Each row is a point. Each copy is the shape, with its points in the same order, stretched, turned, moved and blurred by noise. Say if it was mirrored as well.

Shape, 6 rows:
[[ -6  11]
 [  4 -15]
 [ 39  -5]
 [ 21   1]
 [-37 -38]
 [  5  27]]
Copy 1:
[[ -8 -11]
 [  4  16]
 [ 36   8]
 [ 23   0]
 [-42  37]
 [  6 -27]]
Copy 1 is: mirrored
Copy 2:
[[  4  -4]
 [ -2 -29]
 [ 27 -37]
 [ 18 -27]
 [-43 -30]
 [ 18   3]]
Copy 2 is: only turned
Copy 3, 6 rows:
[[  5 -14]
 [  9  18]
 [ 55  13]
 [ 37   0]
 [-45  39]
 [ 23 -29]]
Copy 3 is: mirrored
Copy 4:
[[-13   7]
 [ 17   8]
 [  8 -30]
 [ -2 -17]
 [ 24  60]
 [-31  -4]]
Copy 4 is: mirrored

Shape, 7 rows:
[[-33  16   3   7]
 [-15  18 -44 -30]
 [-14   0   5  19]
 [-19 -13   3 -13]
 [-12 -45   7 -11]
 [-40 -53 -35 -15]
 [ 24  18  14  12]]
Copy 1, 7 rows:
[[ -6  26 -34   3]
 [ -7 -46 -24 -13]
 [ -6  29   0   4]
 [ 11   4 -12  30]
 [ 13   0   7  54]
 [-21 -30 -17  55]
 [ 23  23  31 -14]]
Copy 1 is: mirrored
Copy 2 (7 x 4):
[[ -3  29   6 -27]
 [ 34  29 -48 -14]
 [-13  15  12  -4]
 [ 15  -3   2 -16]
 [ 20 -14  24   1]
 [ 60  22  16   1]
 [-29  -3 -20   2]]
Copy 2 is: mirrored

Shape:
[[-22 -17   5  -2 -13  37]
 [-29 -13 -13   4  -7  10]
 [-14 -11  -3  27  -8 -20]
 [ 17  -9   9   3  28 -29]
 [ 12 -23 -12 -30  15  12]
 [ 22  18  19  10  36   7]
 [ -7   7 -25  29  19 -20]
 [-33 -38 -29 -13   7 -11]
 [ 28 -40  10  26 -32 -26]
 [-33  22  -4   1 -26  -6]]
Copy 1, 10 rows:
[[-34 -26   4   6  -3  29]
 [-24 -14   6  24 -15   9]
 [-17 -20  -7  39  11 -10]
 [  4 -38  16  20  18 -35]
 [-15 -36  24   1 -33  -9]
 [ 27 -19  13  16  13   8]
 [  0  -2   9  52 -16 -13]
 [-40 -33  38  34 -34 -14]
 [-25 -46 -40  13  15 -43]
 [-27  19  -3  19  10   3]]
Copy 1 is: mirrored
Copy 2 (10 x 6):
[[-28   1 -31 -12  -6  21]
 [-12 -15 -41 -11   4   4]
 [ -1 -37 -24   7  -7 -10]
 [  0 -31  28  -1   8   4]
 [-10  -1  16 -37   1  19]
 [  5 -15  16  22  20  39]
 [ 23 -42 -31   6  19   5]
 [-18 -26 -26 -39  11  -8]
 [-11 -38  15  -6 -55 -11]
 [ 11  -3 -48  16  -3 -27]]
Copy 2 is: only turned
Copy 3 (10 x 6):
[[  0 -16 -16 -11 -12  31]
 [ 11 -18 -22  14 -11   6]
 [ -8  -9 -13  16 -19 -34]
 [  1  33  14   1  21 -35]
 [ 40  17  -6 -13  20  12]
 [ -6  28  54  -6  17   4]
 [ 16  -5  17  38  -4 -26]
 [ 30 -14 -45  24  11 -14]
 [ -3   5 -13 -29 -31 -60]
 [-15  -1 -21  36 -39  11]]
Copy 3 is: only turned
